Each row of a before or after table is a point. One or more steps were done to the points. Then noise was added and the rows were shuffled. The steps act on columns, c1 being the first. Write out the steps. A step turns or swaps two columns, mirrors them in a line or flattens them onto one, adds a multiple of one to another, or multiplies or shifts one. Angles are multiples of 10 degrees, from the lower column toward the higher: turns from -170 to 170, lines from 10 to 170 but not 90. Use the fewest steps. Two steps may share a column if one is a turn and the other turns, adds or multiplies; they go together, in the order done. Otherwise the lowest column goes first.
In the rows, zero is written as 128.

Before (13 x 3)
[[131 172  51]
 [128 129 139]
 [151 118  94]
 [122 149 147]
 [143  98 144]
 [159 128 148]
 [129 144 146]
 [136 120 133]
 [203 123 113]
 [145 132 156]
 [147 169 158]
 [127 101 150]
 [180 106 104]]
After (13 x 3)
[[212 108 101]
 [132 107 106]
 [177 138 139]
 [158 161 164]
 [164 107 102]
 [118 145 148]
 [127 132 135]
 [248 118 117]
 [154 122 123]
 [129 143 147]
 [155 147 148]
 [141 128 128]
 [125 128 126]]
Steps: multiply c1 by 1.6; flatten c2 and c3 onto the line at 50 degrees

Before (10 x 9)
[[117 148 142  29 149  68 144  79  44]
 [134 149 136  89  60  91 180 110 131]
 [182 187 131  75 102  83 130  57  79]
 [118 111 106 174 140 197 125  61 137]
 [181 113 205  59 141 103  85 153 126]
 [ 90 100  98 175 115 134  82 109 185]
 [198 119  99 114  79 119 122 199 152]
 [214 164 140 167  69  81 161 165  88]
 [129 160 121 157 104 163 101 185 177]
 [164 123 156  88 187 102 111 161 186]]
After (10 x 9)
[[128 161 125 152 100 164  99 184 180]
 [134 145 147  88  59  87 181 109 131]
 [181 116 204  65 155 100  84 153 127]
 [214 166 151 166  68  79 163 164  93]
 [184 191 131  75 101  85 127  60  76]
 [162 127 147  84 186 106 114 162 185]
 [ 86 100 105 175 114 133  82 111 189]
 [201 120 108 114  75 121 123 199 152]
 [115 107 104 177 133 199 126  64 140]
 [115 150 138  22 149  71 141  86  45]]
Steps: turn c3 and c5 by 10 degrees

Before (8 x 14)
[[141 155 115 155 152 172 159 147 139 128 123 151 119  89]
 [100 109 159 151 130 125 106  79 132 163  95  66 130 101]
 [138 149 110 138 144 113 124  84 141  95  98 107  99 158]
 [153 137 134 125 119 126 166 120 156 124 155 116  80 121]
 [136  96 108 170 168  98 106 161 154 107 119 181 128 111]
 [165 112  88  98 128 143 136 128 111  84 137 113 142 139]
 [100 120 157 145 120 132 119  91 154 138 150 129 112 141]
 [145 110 160 121 143 102 133 112 176 139 151 137 159 114]]
After (8 x 14)
[[137 150 110 140 176 115 124  87 141  87  97 114  99 159]
 [136  95 106 170 249  97 105 164 154 115 126 182 126 112]
 [167 110  88  99 126 141 138 134 113  84 136 111 139 141]
 [102 110 159 152 134 126 107  72 131 157  84  71 128 102]
 [144 112 159 120 173 105 135 111 180 136 150 135 158 114]
 [140 155 116 155 201 173 157 146 138 130 126 152 116  89]
 [153 136 134 126 101 126 167 123 156 123 152 112  81 120]
 [100 122 158 146 104 130 120  89 156 132 151 126 114 142]]
Steps: multiply c5 by 3; turn c8 and c10 by 10 degrees; turn c11 and c12 by -10 degrees

Before (12 x 24)
[[145 129 129 125 159  82 124 154 111 132 131 108 137 141 115 131 119 135
  125 126 142 135 129  99]
 [142 174 156 156 143  93 114  55 143 145 133 129 118  87 148 149  91 141
  123 100 119 132 178 165]
 [136 135 144 176 104 215 151 156 161 141 108  64 157 115 122 130 140 163
  110 127 137 117 114  98]
 [152 135 159 170 115 188  93 158 117 140 106 111 137 118 190 154  96  95
  182 119 105 139 116 143]
 [130 127 106  92 102  99 114 154 156  72 112  95 149 117 184 129 135  98
  151  74 154 137 114 143]
 [146 145 137 183 107  88 130 142 147 135 139 129 146  79 117 220 134 133
  117 107 141 141 125 160]
 [142 135 140  70 104 103 105  92 149 141 145 151 143  83 118 134 109 155
  124 120 134   7 115 155]
 [143 154 109 157 118  78 153 137 160 136 138 140 120 112 111 133 129 155
  132 126 144  54 143 119]
 [130 128 140 151 194  85 106 150 164 146 128 163 151 103 129 174 133 102
  181 110 129 130 139 152]
 [142 137 122 165 128  96  98 132 151  57  96  81 157  99 141 130 113 164
  129 127 132 116 123 119]
 [137 142 137 134 121 102 148 154 129 119 139 135 102 117 117 156 111  21
  118 108 144 114 142 107]
 [146 131 152 149 140  93 112  76 142 152 103 130 157 125 132 126 113 118
  150  98 138 133 219 147]]
After (12 x 24)
[[144 134 159 168 108 189  93 158 117 142 107 111 137 119 191 157 161  93
  181 150 104 138 116 111]
 [149 131 154 149 133  94 103  75 144 153 103 131 158 126 133 127 144 119
  150 128 137 134 219 128]
 [147 175 156 155 137  93  92  56 142 145 132 130 118  87 150 149 166 141
  125 130 120 133 179 142]
 [152 127 128 126 150  81 148 152 113 131 132 107 138 140 116 131 138 135
  126 156 142 134 130 109]
 [138 154 108 158 114  78 151 136 161 138 138 142 121 111 110 134 130 154
  133 154 144  53 142 140]
 [152 128 140 150 189  85  96 152 166 146 128 163 151 102 129 174 124 104
  181 142 129 130 137 127]
 [122 128 106  93 101  98 106 153 157  71 114  93 148 116 183 129 123  98
  152 103 154 137 114 127]
 [133 135 140  69 101 103  93  92 147 140 142 151 143  83 118 135 146 154
  126 149 135   9 116 127]
 [140 135 121 164 125  98 117 129 151  56  96  83 157 101 140 130 141 164
  128 156 132 116 121  99]
 [137 145 137 183 102  87 104 142 148 136 140 128 144  80 116 219 121 131
  117 138 140 140 122 150]
 [135 142 137 135 120 102 157 153 130 116 140 136 103 117 117 155 143  20
  117 140 144 115 145 129]
 [128 135 145 175 103 216 166 157 162 141 110  63 157 115 123 129 116 164
  112 159 137 118 112 128]]
Steps: turn c1 and c5 by -20 degrees; turn c7 and c24 by 50 degrees; multiply c17 by -1; shift c20 by 30

Before (8 x 64)
[[ 99 147 122 155 111 119 126 145 151 145 128  91 174 123  99 174 145 143
  102  94  97 125  23 133  74 107  99 130  95 118 125 102  70 151 164 126
  101  38 136 190 137 120 125 133 128 162 149 129 135 145 158 208 110 159
  187 146 130 109 129 110  99 129 138 123]
 [120 111 121 120 106  88 151 112 155 148 127 101 110 134 100 116 140 104
  120 129 141 195 168 132  99 146 111 124 139 146 158  64 149 189 125 147
  131 134 124 113  99 128 120 126 154 165 138 156 120 121  89  93 115  26
  154 163 130  83 144 133 152 149 168 106]
 [155 111 122 135 145 163 141  83 164 148 122 121 109 158 114 158  52 203
  109  92  65 135 150 110 126 132 145 164 190 140 129 145 147 132 149 141
  104 136 132 139 131 123 144 133 146 159 121 102 162 132 184 187 139 161
  176 110 186 162 150 145 108 146 132 122]
 [115 192 138 127 108 126 146  83  81 147 124 115 109 153 135 172 139 124
  105 139 146 103 171 131 130 144  88 102 108 116 127 151 137 131 126 124
  158 129 155 125 134 157 131 109 145 154 120 141 116 103 114 206 109 144
  138 128 132 101 155 151 145 120 143 147]
 [136 143 118 140 109 135 143  92  97 148 155 113 174 125 171 179 121 101
   89 118 157 102 136  99  84 161  86 118 128 148 111  69 129 151 165   7
  161 122 142 102 127 123 148 111 135 116 117 149 146 155 101  96 132 149
  112 127 138 125  80 111 130 157 121 105]
 [150 158 150 149 121 106 147 135  42 150  99 115 129 156 115 157 101 103
   93 111 158 103 135 110 103 146  95 102 135 142 167 133 145 123 142 129
  127 138 154 115 121 117  24 131 121 161 117 100 116 119 200  99  80 104
   68 112 142 113  74 108  47 154  98 132]
 [104 136 156  91 133 165 124 101 104  67 124 113 147 144 145 139 128 108
   92  95 113 210 112 132 128  59 137 106 155 105 110 147  61 126  80 124
  114 133 136 112 148 152 134 122 145 138 146 103 135 155 105  88 155 164
  152 159 130 171 134 135 143 142 111 112]
 [ 97 151 119 116 109 157 146 107 102 125 138 121 102 154 114 106 115  85
  233 150 116 110 117  67 135 151  95 166 102 113 149 131 128 143 144 134
  113 105 131 121 101 121 131  75 139  84 133 150 118 149  92  90 138 113
   98 151 175 137 134 143 151  86 139 120]]
After (8 x 64)
[[135 146 119 138 108 138 143  97  93 149 107 116 173 122 170 176 121 103
   90 120  99  98 136  97  86 160  84 115 127 146 112  66 121 149 165   6
  160 118 141 102 127 123 148 112 138 115 132 148 147 153  97  95 115 147
  110 129 136 122  76 110 128 157 117 106]
 [156 112 121 136 145 162 112  82 165 148 117 123 109 123 113 160  55 204
  110  92 197 137 146 113 124 132 146 162 190 140 130 176 141 134 149 140
  106 136 133 138 131 123 140 132 145 155 136  98 164 135 186 188 117 161
  176 109 185 161 149 145 109 148 135 124]
 [105 134 159  87 130 163 126 103 103  68 131 114 150 118 145 137 127 111
   96  96 146 212 111 134 128  59 140 107 158 102 111 162  63 130  81 124
  118 131 131 110 149 153 134 119 146 144 157 104 132 155 103  86 139 165
  150 157 128 171 137 132 140 142 119 110]
 [120 107 115 124 105  86 118 113 151 150 108 100 110 119 101 114 145 100
  120 130 117 194 167 133  99 146 109 125 140 150 156  70 142 190 121 148
  130 140 125 111  96 129 115 129 153 166 119 157 119 118  85  95 140  25
  152 162 131  84 143 129 151 152 162 106]
 [151 161 150 151 118 107  91 135  41 150 130 118 129  94 114 161  99 102
   96 111 103 105 136 108 101 146  91  97 136 142 169 159 141 120 141 130
  127 139 157 116 125 120  26 130 123 156  74 101 121 121 200  97 128 103
   70 109 142 111  73 104  45 152  98 131]
 [ 98 146 122 155 114 115 128 144 150 147 130  95 171 143 102 176 147 146
  102  97 157 127  24 131  75 108 100 131  91 119 124  95  69 153 164 131
  102  40 135 189 138 123 125 131 130 164 115 131 140 145 152 209 156 156
  190 148 132 110 131 107  98 133 136 123]
 [ 94 148 117 114 106 154 128 110 103 126 109 123  99 104 119 108 117  88
  235 151 152 109 118  64 136 152  93 166  97 114 146 155 122 145 139 135
  112 107 135 119  98 119 128  76 138  88 137 151 115 151  94  92 130 114
   97 153 175 141 135 142 149  85 138 118]
 [112 191 138 131 106 124 117  86  82 149 115 117 111  97 135 172 141 122
  107 141 120 101 174 130 124 146  85 100 109 114 130 178 133 134 129 123
  158 130 154 122 131 156 130 112 147 157 110 143 113 102 108 207 124 141
  136 128 132 100 156 152 143 118 146 144]]
Steps: turn c7 and c11 by -120 degrees; add 0.3 times c11 to c33; add 1 times c14 to c32; turn c14 and c21 by 160 degrees; mirror c47 and c53 in the line at 40 degrees

Before (8 x 64)
[[173 143  82 174 111  72 128 112  95 135 144 156 134 159 153 156 139 112
  111 144 105  90 108 189 165 110 112 171 101 108 160 128 158 117 154 147
  135 119 107 172 124 149 124 158 125 160 143 151 137 109 120 116 117  88
  132 114 136  86 118 122 128 139 133 121]
 [138 121 151  89 153  92 140 163 157 106 133 139 101 122 145 119 110 140
  101  98 160 115 139 118 103 119 130 121 177  84  95 153 141 124 127 135
  131 158  99 135 118 118 112 106 122 133 130  92 140 120 108 134  92 108
  130 104 107 148 140 130 145 122  89 141]
 [172 140 134 163 133 110 152  81 134 125 157 135 142 166 139 126 116 142
  111 108  64 126 150 179 160 119 115 164 103 135 158 129 163 116 149 138
  154 106 101 145 117 110 121 143  94 151 131 132 156 118 148 112 122 106
  126 100 166 125  89 108 166 104 139 123]
 [166 157 132 158 145 114 159 116 116 131 167 149 136 172 108 140 118 132
  104 132 117 148 133 141 167 108  93 148 128 128 130 122 133  90 175 125
  144  98 114 145 130 114 135 132 105 143 107 137 148 144 155 146 124  88
  159 111 141  99 104 106 160 107 150  94]
 [179  61 126  95 120 145 117 164 110 119  74  93  85  97 156 117 124 196
  173 189 133 155 152 125  75 124 132 114 174 162 117  75  97 108  90 167
  113 158 162 119 122 130  65 178 165  97 167 135 158  83  84  80 165 187
   92 153 130 134 165 174 104 128  90 183]
 [146 118 157 103 146 101 125 174 178  58 113 110 120 130 160 100 113 120
  106 107 125 145 141  88  85 134 156  94 167 119 102 145 161 121 133 116
   91 150 136 137 111 108 137  96 157 125 122 109 149 107 116 151 125 150
  142 152  95 137 147 137 113 125  92 145]
 [141 166 172 151 156  94 147 123 115 111 116 138 132 159 102 136 104 145
  124 103 116 160 146 159 145 110 126 149 122 143 136 119 110 101 173 140
  144 122 109 161 178 108 110 169  88 167 147 141 150 135 139 138 122 115
  117  98 153 102  90 141 167  97 129 112]
 [138 125 142  87 136 116 133 185 155 108 102 104 129  88 149  94 135 129
   90 128 147 153 115 111 132 103 140 114 157  92 110 129 146 137 117 118
  135 132 139 141 175  97 128 113 153 111 154 114 130 111 128 151 105 165
  126 148  89 140 136 114 153 129 131 109]]
After (8 x 64)
[[170 163 136 161 146 112 161 113 119 128 167 151 173 175 109 144 118 125
  104  74 115 150 134 138  81 108  98 144 128 129 131 116 132  86 134 122
  144  95 118 212 128 115 137 128 108 139 105 137 149 144 156 147 123  90
  159 117 137 100 108 107 159 106 151  93]
 [171 141 132 162 131 110 155  77 132 124 159 134 151 168 141 127 115 131
  109  51  62 128 150 175  81 122 116 163 103 134 158 122 165 119 143 137
  153 105  97 195 119 107 124 138  97 149 128 131 154 122 150 112 119 107
  126 104 161 125  86 112 166 106 142 121]
 [138 126 142  85 135 118 133 188 156 107 101 107 119  90 146  95 138 117
   89  68 145 153 113 112 112  99 144 115 157  93 111 130 145 139 132 118
  134 127 139 133 176  91 133 111 151 107 155 115 132 107 131 155 106 166
  126 149  85 143 138 112 154 127 135 110]
 [179  62 128  94 122 146 112 166 112 118  72  94  94  99 155 121 124 201
  174 133 134 153 147 126 184 131 130 115 172 163 116  70  95 108  79 171
  109 155 162   8 122 130  64 181 165  98 164 132 158  83  84  80 165 186
   92 155 131 131 167 175 107 132  86 182]
 [142 166 174 150 156  95 146 119 112 113 117 136 174 161 104 134 102 136
  127  41 115 156 150 161  81 114 128 149 122 143 139 122 107 103 133 142
  143 120 107 153 182 106 110 170  92 168 146 141 153 132 140 133 118 116
  113  99 155 102  92 142 165 102 131 114]
 [154 115 155 107 149 107 123 175 175  50 113 109 135 127 163  99 111 106
  109  49 126 142 139  87 154 136 153  98 167 118 100 143 161 123 120 111
   93 146 141  26 106 112 137  97 159 125 121 113 152 111 116 151 123 147
  145 152  92 136 151 137 115 122  89 146]
 [175 139  83 171 112  71 129 108  97 139 140 153 154 162 153 155 141 121
  113  83 103  88 107 194  54 107 111 170 103 102 155 134 158 117 135 149
  134 121 106 197 124 150 128 158 125 161 147 150 140 110 124 115 113  88
  137 112 135  86 118 121 131 148 131 125]
 [140 125 153  87 154  95 136 165 155 106 136 144 125 122 144 117 107 137
  100  39 162 114 137 120 147 116 133 124 176  83  94 151 142 122 101 134
  129 159  99  66 117 118 107 106 120 137 125  92 141 117 106 134  95 106
  131 105 107 151 143 128 145 117  91 136]]
Steps: swap c13 and c35; add 0.5 times c42 to c18; shift c20 by -60; multiply c25 by 2.5; turn c25 and c40 by 110 degrees
